Each row is a point. The points of each table are mixes of a few directions, plus a little noise. Count the directions of each table, and those that both share. Where both have some left over, give the other angles between the two spaces (their principal angles), to ten degrees, smallest first.

First (6 x 2)
[[ 36  86]
 [ 21  50]
 [-35 -81]
 [-21 -48]
 [  3   6]
 [ -7 -13]]
Second (5 x 2)
[[ -44 -105]
 [  27   64]
 [  10   20]
 [   4   10]
 [   5   12]]
Directions: first 1, second 1, shared 1

First (5 x 4)
[[ 18  -4 -17 -11]
 [ 11  43 -92  -3]
 [-31 -39 108  12]
 [ 52 -33 -20 -36]
 [-54  31  24  37]]
Second (6 x 4)
[[-63 -26  72  32]
 [ -6 -72 -31 -20]
 [ 55 -30 -46 -40]
 [ 60  62 -16 -14]
 [-34 -18  43  16]
 [-12  83 -20  27]]
Directions: first 2, second 3, shared 2

First (9 x 9)
[[-63 -12  50 -11 -58 -55  -9  31  43]
 [-44 -24  -1 -41 -81 -56 -40 -23 -15]
 [ 63   5  -4  50 120  47  28   6 -43]
 [ 58 -12  -1  85 120  62  15  -9 -51]
 [-10   0  -7 -68 -37 -51  -9   1 -10]
 [ 56 -27 -24  69  61  74  49 -49   9]
 [-15  44 -20  17 -18  39 -56  13 -15]
 [-15  28  -2 -65 -51 -27  19  22  53]
 [-27   0  10 -41 -50 -34   0   7  31]]
Second (9 x 9)
[[ -22  -22   47  -45  -18   13   21  -32    8]
 [  -9   -8   21  -21   -8    6    9  -15    3]
 [  -4   -6    8  -11   -3    5    5   -6    0]
 [  51   50 -103  101   37  -28  -54   71  -16]
 [   6    7  -16   17   11   -3  -10   13   -4]
 [ -47  -47   93  -95  -34   28   53  -66   15]
 [   7    7  -18   19    7   -6   -9   12   -3]
 [ -41  -41   84  -84  -33   22   45  -59   16]
 [  57   60 -113  117   42  -34  -60   80  -19]]
Directions: first 5, second 1, shared 0; angles 50

First (9 x 12)
[[-34  66  30 -28 -55   8 -22  36  45  15  14  78]
 [ 48 -34 -62  17  44 -19 121 -22 -62  -5 -40 -47]
 [  9 -14   6  11  15  -5  -7  -2  10 -12 -15  -5]
 [-17  14  42   0 -14   4 -69  18  54 -10   0  37]
 [  7 -12 -12   4  10  -1  14  -9 -17   0  -1 -19]
 [-30  -9 -10 -18 -18  24 -45 -26 -51  28  74 -51]
 [ 20 -10 -14  10  17 -11  40   0  -5  -9 -27  -3]
 [-10  38  37  -4 -21  -5 -24  35  67 -11 -26  73]
 [  6 -39 -18   8  22   5  -7 -29 -42   2  20 -61]]
Second (9 x 12)
[[  37   21  -20  -21  -23   23   -3    9   26    5  -30   -8]
 [  50   27  -28  -28  -32   31   -5   12   35    7  -41  -10]
 [  53   29  -29  -30  -34   32   -5   12   36    8  -44  -11]
 [  36   20  -20  -21  -23   23   -3    8   25    6  -30   -8]
 [ -68  -37   38   39   44  -43    6  -16  -47  -11   57   15]
 [  33   18  -18  -20  -22   21   -4    8   23    5  -28   -7]
 [  17    9   -9   -9  -11   11   -2    4   12    3  -14   -4]
 [ -51  -28   28   29   32  -32    5  -13  -35   -8   42   12]
 [-107  -57   58   61   68  -67   11  -25  -74  -17   88   22]]
Directions: first 3, second 1, shared 0; angles 70

First (8 x 20)
[[-27  21   6  20   3  15   2  38  42  22  22 -12  13  28 -18 -38   0  19
   15 -32]
 [-12  26   4  26 -35   6  -6  34 -17   5   2 -28 -29  30 -10 -16 -22  21
   33  35]
 [ 31  -6   2 -12 -38 -17  -3 -16 -73 -25 -25 -10 -36 -13  13  40 -20 -23
    8  72]
 [-14   8  -6  17   6   7  -1  12  15   4   8  -1  -1  12  -8 -16   0  20
    4 -13]
 [  6   1   3 -12  -8  -3 -13 -25  -5  10 -18  -5  -9  -7  27   5  -2   7
    6  21]
 [-25  10  17 -43  42  20 -50 -92 121  90 -31  -1  42 -15 101 -49  33  59
    5 -52]
 [ 17  -3  22 -20 -16  -6  21  32 -17  -8  16  -8  20  -1 -22  14  -3 -59
   -2   2]
 [ 24 -56 -47  24  46 -22  49  17 -66 -97  26  65   1 -32 -82  60  15 -45
  -71 -34]]
Second (9 x 20)
[[  8   6 -13 -36  17 -12 -22 -35 -56  -5  -9  15 -21   8 -26  76  33 -35
  -14  10]
 [ 13   9   0 -64   6 -28 -26 -58 -78 -16 -16  29 -15   7 -36 116  47 -71
  -23  24]
 [  0 -11  16   8 -34  -6  18   3  34  -8   3   2  38 -28  10 -39 -35  -3
   13   4]
 [-16  20  52  59   2  12   1  50  12  17 -18 -10 -33  76  43 -43  46  12
  -30  -2]
 [ -3 -21  -9  36 -11  -3  11  11  24  -1  -2  14  30 -31  13 -45 -45  24
   20  -9]
 [ -1 -19 -51  40  32  14   2  19  15  12   8   3   3 -34   2 -39 -47  62
   30 -28]
 [ -6 -17   6  48 -13  -3  13  18  25   1  -7  18  28 -15  21 -52 -35  20
   12  -7]
 [  0   2 -40  -1  22  36  12  29  54  15  37 -52  -9 -23  -3 -56 -34  68
   29 -26]
 [  9  32  40 -89 -21  -9  -9 -36 -30 -14   5 -23 -21  38 -24  80  70 -78
  -35  31]]
Directions: first 4, second 4, shared 0; angles 30, 40, 80, 90

First (10 x 32)
[[   9   48  -64   25   78   66   47  -68  -52   43  -59    8  -22  -26
    60   -5   59    8    0  -33  -12    5   40  -10   54  -68   19  -24
   -25   30    1   36]
 [ -10   10   -2  -27   39   78   22  -37  -37   13  -18   20  -11  -26
    21   35   33    9    9  -32    1  -12    5    1   45  -42  -33  -26
   -31   34   -3   17]
 [   9    2   28   -2   14   36   15   -7  -19   38    6   19  -21   -9
   -26   23   -5    8   25   -5   30   25   -6    9   14  -21  -44  -24
     1   21   13   43]
 [  23   27   23   36  -10  -41   -5   18   12   43   20    1   -8    1
   -21  -33  -24  -13   18   37   26   29    0    1  -33   19   -2   10
    38   -7    7   39]
 [  -9 -108  -41    5  -54  -69  -14   43   44  -85  -12  -42   10   79
   -50   13  -44   37  -41  -22  -30   22   -7   12  -16   25   55    0
    -9  -62   31  -84]
 [  13   35  -43   44    4  -54   -4   -2   14    4  -16  -21    9    5
    35  -57    8  -16  -16   22  -20   -2   22  -14  -23   14   62   27
    20  -22   -8   -8]
 [ -13  -48   50  -32  -50  -22  -27   42   28  -35   39    0   12   17
   -48   25  -38    3    3    9   11   -4  -32   11  -23   36  -30    5
     5  -13    2  -26]
 [  25   32  -50   67    5  -69    3    1   16   22  -20  -24   -2   17
    20  -64   -4  -10  -12   26  -12   24   28  -10  -28   10   68   22
    31  -28    6    8]
 [ -10   33   19  -33   38   79   15  -35  -38   25   -4   28   -6  -44
    28   28   36   -6   17  -18    8  -24   -1   -2   37  -33  -47  -17
   -23   44  -15   30]
 [ -38  -31   81  -83  -63   -3  -53   45   31  -68   63   10   41  -15
   -18   35  -21  -21   -2   16   -2  -63  -49    2  -26   60  -49   27
    -8    2  -34  -55]]
Second (9 x 32)
[[   9   35   13   16  -32   -9  -26   -5   17   26  -17  -17   -7   27
    26  -25   31  -98   16    9   16  -14   14  -28    6   -2   15   11
    -1   10   35   10]
 [  65  -13   -9  -40   28  -39   70    5   -2  -13   22   76   80 -121
    -5   60  -67  119  -35   15   -4  -38   61   -9  -31  -20  -27   -1
    59   21   91  -51]
 [  11  -43   14   -1   30   -2   31    8  -12  -44   14   16    2  -37
   -57   36  -29  118    3  -10   11   14    4   44  -26  -27  -31   -3
   -26  -15   10  -14]
 [   7   -6   18   -3  -43  -10  -19   22   16   17    7  -10  -12   42
    -6    7  -12  -65   -6   -1   13    8   -1  -29   19    1   12    0
     5    0   38  -13]
 [ -32  -15   -2    7  -11   15  -21   36  -22   36   45  -27  -62   73
   -20   -5  -37  -15  -37  -19  -13   65  -43  -15   46   16   50   -3
    -8  -29  -67   -3]
 [ -39   -9   19   -9   32   51  -33   14  -52    3   59  -11  -70   -5
   -41  -24   -5   66   -7  -44    9   15  -49   46   19    1   16   10
   -61  -46  -97    9]
 [ -33  -26   -5  -42  -31   16  -24  -19   30  -32  -35   -1   36   20
    20    9   35  -59   23    0  -13  -42  -22    2   -4   34  -39  -21
    14   23    2    4]
 [  20   80  -34   53   34  -20   20  -44    5   22  -52   -4   21  -31
    67  -52   54  -38   23   39   -8  -17   41  -12  -26  -14   15   18
    15   23    1   40]
 [ -15   -4  -16   15    0   -2    6  -19   17  -18  -42  -17   10   32
    14   -3   26  -28   17   13  -11    9   -8    3  -11    6  -14   -8
     2   11  -11   17]]
Directions: first 4, second 6, shared 1; angles 30, 70, 70

First (9 x 32)
[[ 43  12 -13  -6  -2   6  -3  34   4 -29 -10  17  -7   7  -7 -21  16 -22
    1   9  22   6 -20  -3  -4  -4  -2  15   3 -14 -13 -20]
 [-14  -4  -9  45  20 -18  19 -12  31  -6 -14 -15  46  -3  -9  30 -11  -4
  -28  -9  -5  14  37  65   8 -29   1  -1  20  28  -2  73]
 [ 62  39 -55  63  35 -36  42  34  66 -46 -32  24  70   6 -49   9  -2 -28
  -43  28  20  42  16 121  13 -63 -19  26  35  13 -46 115]
 [-68   9  17 -67 -14  -3  -1 -76 -54 109  63  17 -60 -16   0  -9 -45  82
   55  39 -56 -27 -27 -80   9  41 -25 -39 -46 -34   7 -20]
 [ 38  13  -1 -44 -18  17 -18  29 -26  -9   6  25 -46   6   2 -40  19  -9
   25  16  15  -9 -46 -58  -7  25  -2  10 -16 -33  -7 -77]
 [ -6 -13  12   1  -4   8  -9   4  -6 -11  -6 -15  -1   2  12   4   8  -9
   -3 -18   4  -5   5  -9  -4   5  10   2   3   8  11 -19]
 [ 41  -9   4  -8 -14  22 -23  47  -8 -52 -22  -2 -14  12  16 -22  35 -41
   -2 -21  34  -4 -17 -27 -13  11  19  20   7  -3   6 -67]
 [-27  23  -4 -42  -3 -11   9 -43 -25  71  42  27 -35 -10 -15 -11 -33  54
   35  45 -35  -8 -25 -36   8  15 -27 -21 -30 -30 -11   7]
 [-69 -70  48  57   3  13 -17 -19  12 -30 -31 -82  47  -5  50  60  10 -25
  -39 -89   0 -12  75  26 -11   3  46 -10  28  68  54   6]]
Second (11 x 32)
[[-19 -17  17  -1  -4   9 -11  -5  -7   0  -1 -16  -3  -1  15   7   4   0
   -1 -20  -2  -8  10 -15  -4  12  10  -5   0  11  17 -20]
 [-57 -54  49  -4 -17  28 -30 -18 -27   1  -3 -51 -12  -4  49  22  11  -4
    0 -60  -4 -26  28 -47 -13  33  33 -15  -2  26  50 -62]
 [-42 -41  36  -2 -13  21 -23 -12 -19  -1  -3 -38  -9  -1  36  16   9  -3
    1 -44  -2 -19  20 -34 -11  24  26  -9   0  19  38 -45]
 [-69 -66  59  -3 -19  34 -36 -22 -32   0  -5 -63 -15  -3  59  24  12  -6
    0 -71  -5 -31  33 -56 -15  39  41 -17  -3  32  60 -72]
 [-18 -17  17   0  -5   9  -9  -4  -7   1  -3 -15  -4   0  14   7   2  -2
   -1 -18   0  -8   7 -15  -4  11  10  -5  -2   7  16 -18]
 [ 68  63 -59   3  21 -32  37  22  30   0   5  63  14   4 -58 -26 -14   5
   -1  71   5  31 -33  56  16 -40 -41  16   3 -33 -59  72]
 [ 77  73 -67   5  23 -37  40  23  33   0   5  70  16   4 -65 -29 -15   5
   -1  81   6  35 -36  62  17 -42 -46  18   4 -34 -65  82]
 [ 30  28 -26   2   8 -14  16   8  13   0   2  28   6   2 -24 -14  -6   3
   -1  31   2  14 -15  23   7 -17 -17   7   1 -14 -26  31]
 [ 22  20 -19   1   8 -10  12   6  11   1   0  20   4   2 -19  -9  -4   1
    1  23   1  10  -9  19   5 -13 -14   5   1  -9 -20  24]
 [-82 -77  71  -5 -23  38 -42 -25 -37   0  -4 -75 -17  -4  70  31  13  -6
    2 -84  -6 -38  40 -66 -18  45  46 -20  -2  37  73 -86]
 [ 90  85 -77   3  26 -41  47  29  41   0   7  80  19   6 -77 -35 -17   5
    0  92   7  42 -41  72  21 -49 -54  22   4 -41 -77  95]]
Directions: first 3, second 1, shared 1

First (8 x 32)
[[ 33   9 -18 -37 -36  22 -60 -66  18  10  30  19 -20  74 -15  21  44  37
   18   6 -33   6   1  25   5 -28 -53 -28 -14  14  21 -15]
 [-15  -6  28   8 -18   6   4  20  -4  10  -5  10  13 -18  -6  -2  -1 -10
  -15  21  -7  -2  25 -15   1   1  -9  15  19 -23 -14   1]
 [ -1  13   1  21   8 -23   8  26 -13  30 -14  -3  17 -30  -6 -16  12 -17
   -1 -15  -2   9 -13 -16   0  23   8  26  14   8  19   5]
 [ 27  10   9  16  -9 -11  23   8  -3   1   6   8  -3 -13  25  -7  -4   5
   -7   4   5  18  17  -8  -5  21  -4   9  -2   9  -8  -8]
 [ 28  12 -24 -24 -32  18 -37 -64  38 -24  27   6 -37  62  13  21  27  43
   14  -2 -23   0   3  39  10 -12 -31 -48 -17  23   7  -8]
 [-32  -6 -21  12  32  -7  27  33 -13 -28 -26  -9  12 -45  -6   0 -19 -29
   -6   4  -9 -17 -11 -19   1   6  42  14  17  -9 -15  16]
 [ -9 -36 -17 -17  69   5  32  26 -40 -23  -7 -15  12  -8  -9   3 -55 -20
    9   3  42  -9 -25 -19 -22 -25  42  13 -32 -17 -19  -4]
 [-31   6  42  21 -13  -9   3  20  16  24 -10 -20   8 -20   8 -23  -3  -9
  -11 -20  26  -4   0   9   8  17   4  -1  15  -6   7  13]]
Second (11 x 32)
[[ 14  17 -36  15  20 -23  16   0   0 -13  -7  -8  -6 -15  13  -3   3  -2
   10 -21  -7   5 -20   3   0  21  22   0  -1  29  13   5]
 [ 13  10 -18   9   0  -4  11  -5   9 -20  -1   2 -14  -6  19  -1   2   8
   -2  -5  -6   3  -1   6   7  16  11 -12  -4  20  -4   2]
 [-42 -46  87 -32   4  27 -49  43 -51 121  -4  10  56  20 -75 -28   2 -27
  -13  10  52  -2 -19 -42  -8 -53 -32  50  -6 -63  23 -15]
 [  5  19 -38   9  19 -31  14 -11   4 -30  -3 -18  -2 -12   6  14  -3  -6
   22 -14 -20  -2  -7  13 -13  13  14   2  11  14   8   9]
 [-26   7 -14 -14  13 -33  -4 -21   1 -30   5 -34  21   0 -27  41 -14 -20
   38   7 -31 -17  18  21 -40 -21 -15  19  34 -35   3  11]
 [  0 -21  50 -14 -64  63 -10 -17  32 -23  19  34 -28  28  26   5  -3  32
  -40  48   4  -4  56   7  25 -15 -33 -40 -10 -21 -49 -11]
 [-10 -28  60 -18 -44  54 -21   1   8  19  12  28  -5  25  -1  -6  -1  16
  -34  36  19  -2  33  -8  18 -24 -31 -15 -11 -30 -29 -13]
 [ 13   9 -19  11  10  -8  10   4  -1  -2  -5   1  -7  -9  12  -9   5   2
   -1 -14   1   6 -15  -2   7  17  16  -3  -7  22   7   2]
 [  6  13 -25   8  13 -18  10  -4   2 -16  -3  -9  -3  -9   6   4   0  -2
   12 -11 -10   1  -9   6  -5  11  12   1   4  14   7   5]
 [ 13   7 -16  12  15  -8   8  12  -8  15  -8   3  -3 -11   7 -18   7   0
   -3 -19   9   9 -26 -10   9  17  19   3 -11  26  14   0]
 [ 12  16 -32  12  14 -19  15  -4   4 -20  -4  -7  -8 -12  14   2   2   0
    9 -15 -11   3 -11   6  -1  18  17  -3   1  23   7   5]]
Directions: first 6, second 3, shared 2; angles 60

First (11 x 32)
[[  0 -15 -11  14 -37   4  26 -13   9 -16  -4  -8  -9 -21 -16  -6   8  -2
  -15  10 -24 -13  -3  21 -48 -40  18  -7 -24  14  37   1]
 [-11 -21  -3  25 -42  15  13  -9  -7  -7 -20 -13 -27 -34 -14 -10  30   5
  -19  11 -39 -34 -22  17 -62 -43  16  -1 -32  22  36  16]
 [  6   7 -17  -9  -2 -12  10   7  13   0  12  -4  20  12   1   0 -16 -10
   16   5  25  24  13   8  11  -1  14  -5  -7  -8 -10 -10]
 [  4  11  32 -10  58   9 -32  21  -6  23  10  20   6  12  14  23 -13   5
   10 -26  13 -10  -1 -43  44  46 -35  -9  53 -11 -47   0]
 [ -1  -1  13   4  22   9 -17  21  -3  20   6   3   0  -4   4  12   1   2
   10 -11   7 -19  -9 -26   8  13 -10 -16  22  -2 -33   4]
 [ 11  -7  13  -2  19   5  12  -3  12 -13  11  17   5   2  -4  21 -13   3
   -9 -12 -11  -8  10  -6  -2   5 -20 -14  30   2   7 -13]
 [-23  53   6 -37  25 -33 -73 -44 -57  -6 -48  -8 -17  68  38 -60  12   5
  -20   3  34  68   3  18 113  78 -18 121 -26 -35  11  19]
 [ 12  -8  11   4  41  17   0  65  25  45  46  10  28 -20  -3  48 -25  -9
   50 -21  31 -30  -1 -59   3   8  -5 -83  54  -1 -89  -9]
 [ 14  12 -22 -23  -7 -26  32 -28  20 -38   9   5  28  34  -1  -8 -28  -7
   -8  12  11  55  39  39  20   0   6  22  -9 -11  37 -26]
 [  4  -7 -11   4 -18  -1  23 -10   8 -16   0  -1   1  -5 -10  -1   0  -1
  -11   6 -15  -1   6  16 -24 -22   7  -4 -12   7  27  -6]
 [-18 -22  -9  29 -54  14   3  -1 -15   8 -23 -26 -33 -41 -14 -21  38   4
  -12  14 -29 -39 -32  14 -66 -50  27  -3 -48  22  29  25]]
Second (11 x 32)
[[ -9 -11  55  15  34  27 -34  12 -27  26 -11  33 -31 -15   1  18  21  46
   -7 -13 -31 -52 -38 -54 -19  19 -14   0  43  10  -8  10]
 [ -5  14 -28  -8 -34 -28  12 -10   7  -6 -14 -34  10   1   1 -34   8 -22
    8   6  29  28   7  44  17 -18  22  28 -50 -10  14   0]
 [  8   6 -32 -13 -10 -12  13   1  13 -10  16  -9  18  20   1  -2 -20 -20
   12  14  22  37  26  19  19  -2  12  -5 -15  -8  -9  -7]
 [ -4  13 -53 -15 -21  -6 -12  28  -5  18  24  -9  24  29   2 -12 -21 -10
   46  38  48  57  15  -9  22   7  49  -9 -36 -13 -43   3]
 [ 18 -35  17  22   0  22  42 -19  26 -33   4  -5 -16 -39 -13  30   7 -19
  -45 -27 -61 -53   6  18 -51 -39 -45 -37  30  28  34  -1]
 [-11   7  80   2  67   6 -45  -9 -31  17 -24  55 -20   4  11  14  14  60
  -19 -28 -24 -38 -32 -52  18  54 -36  34  67  -5  11  -4]
 [ -1  -2  52   3  49  13 -25   1 -14   7  -6  43 -14   5   5  22   2  37
  -13 -18 -23 -29 -14 -43   5  34 -27   7  58   1   0  -6]
 [ 29   1   1 -16  26  -9  44 -30  37 -49  16  10  22  17   1  24 -32 -21
  -32 -20 -14  20  45  32  23   6 -46  -3  38  -3  34 -29]
 [-14   2 -48   6 -61 -12   2  11  -5  16  -6 -46   0 -13  -2 -36  18 -25
   23  25  31  16  -6  29 -14 -34  49   2 -75  -1 -12  17]
 [-11 -15 -29  18 -39  20  -8  30 -10  26   9 -19 -12 -22  -7  -4  15  -8
   24  24   3 -16 -16 -12 -40 -28  37 -33 -35  11 -30  22]
 [  4  14 -21 -11 -12 -21  13 -12  11 -14  -3 -16  14  11   3 -16  -9 -17
    3   2  21  29  17  34  24  -4   6  19 -22 -10  11  -9]]
Directions: first 4, second 4, shared 2; angles 30, 40

First (9 x 32)
[[   6  -80   -1  -31    3   -7   10  -43  -33  -10  -19  -30    7  -69
   -26  -16  -25  -10  -43   78  -16  -52  -65  -63  -31  -39   -5   58
    -8  -47   -4    5]
 [  -4   54    1   20   -2    5   -7   28   22    7   13   19   -5   46
    17   10   16    6   29  -53   10   35   43   42   21   27    4  -38
     6   30    3   -3]
 [   9 -121   -2  -46    5  -10   15  -64  -50  -16  -30  -44   12 -104
   -39  -24  -37  -15  -65  119  -24  -76  -97  -95  -47  -60   -8   87
   -13  -70   -7    8]
 [  -3   43    1   16   -2    4   -6   23   19    5   11   16   -5   37
    14    9   14    6   23  -43    9   28   35   35   17   22    3  -31
     5   24    2   -3]
 [  -2   15    0    6   -1    1   -2    8    6    2    3    6   -1   13
     5    2    4    2    8  -14    3   10   12   12    6    8    0  -11
     2    9    1   -1]
 [  -2   20    0    8   -1    1   -3   11    9    3    5    7   -2   17
     6    4    6    3   11  -19    4   12   16   17    8   10    2  -15
     3   11    1   -1]
 [  -3   40    0   15   -1    3   -5   22   16    5    9   15   -4   34
    13    8   12    5   21  -39    8   26   32   31   15   19    3  -28
     5   23    2   -3]
 [  -3   38    1   15   -1    3   -5   20   16    5    9   14   -4   33
    13    8   12    5   21  -39    8   24   31   30   15   19    2  -28
     4   21    2   -2]
 [   1   -9    0   -3    0   -1    1   -5   -4   -1   -2   -3    1   -7
    -3   -2   -2    0   -5    9   -1   -6   -8   -7   -3   -4    0    7
    -1   -5   -1    1]]
Second (10 x 32)
[[ -28   -5   10    3  -11   53  -30  -35  -57  -46   -1  -17  -12   -9
    44   -7    0   35   28    5  -24   46   52   17   -9   19  -49  -35
    38   -2   -7   54]
 [  23    4   -9   -3    9  -46   25   31   48   41    1   15   10    8
   -38    6    0  -29  -24   -5   20  -39  -45  -15    8  -16   42   30
   -33    2    6  -46]
 [  12    2   -5   -2    5  -24   13   16   25   20    1    8    5    4
   -20    3    0  -15  -12   -2   11  -21  -23   -7    3   -9   22   15
   -18    1    2  -24]
 [   0    0    0    0    0    1    0    0    1    0    0    0    0   -1
     0    1    0    0    0    0    1    0    0   -1    0    0    0    0
     1    0    0    0]
 [  17    3   -6   -2    7  -33   18   21   35   30    1   10    7    5
   -26    5    0  -21  -17   -3   14  -29  -33  -10    6  -12   30   21
   -22    1    5  -32]
 [ -18   -3    7    2   -7   34  -18  -22  -35  -30   -1  -10   -8   -5
    28   -5    0   22   18    3  -15   29   33   11   -5   13  -30  -21
    24   -2   -5   33]
 [  18    4   -6   -3    7  -37   19   24   38   32    2   11    9    7
   -30    5    0  -24  -19   -4   15  -32  -35  -12    6  -12   34   23
   -26    3    4  -36]
 [  24    4   -9   -4    9  -45   25   31   48   41    1   14   10    7
   -38    7    0  -29  -24   -5   19  -38  -44  -15    7  -17   42   29
   -32    2    6  -45]
 [   4    1   -2    0    3   -9    5    5    9    7    0    2    2    1
    -8    0    0   -5   -4   -1    4   -7   -8   -2    2   -3    8    6
    -6    0    1   -8]
 [ -54  -10   20    7  -21  107  -58  -70 -111  -94   -4  -32  -23  -18
    86  -15    0   66   56   11  -46   90  102   34  -18   39  -97  -68
    74   -4  -15  105]]
Directions: first 1, second 1, shared 0; angles 80
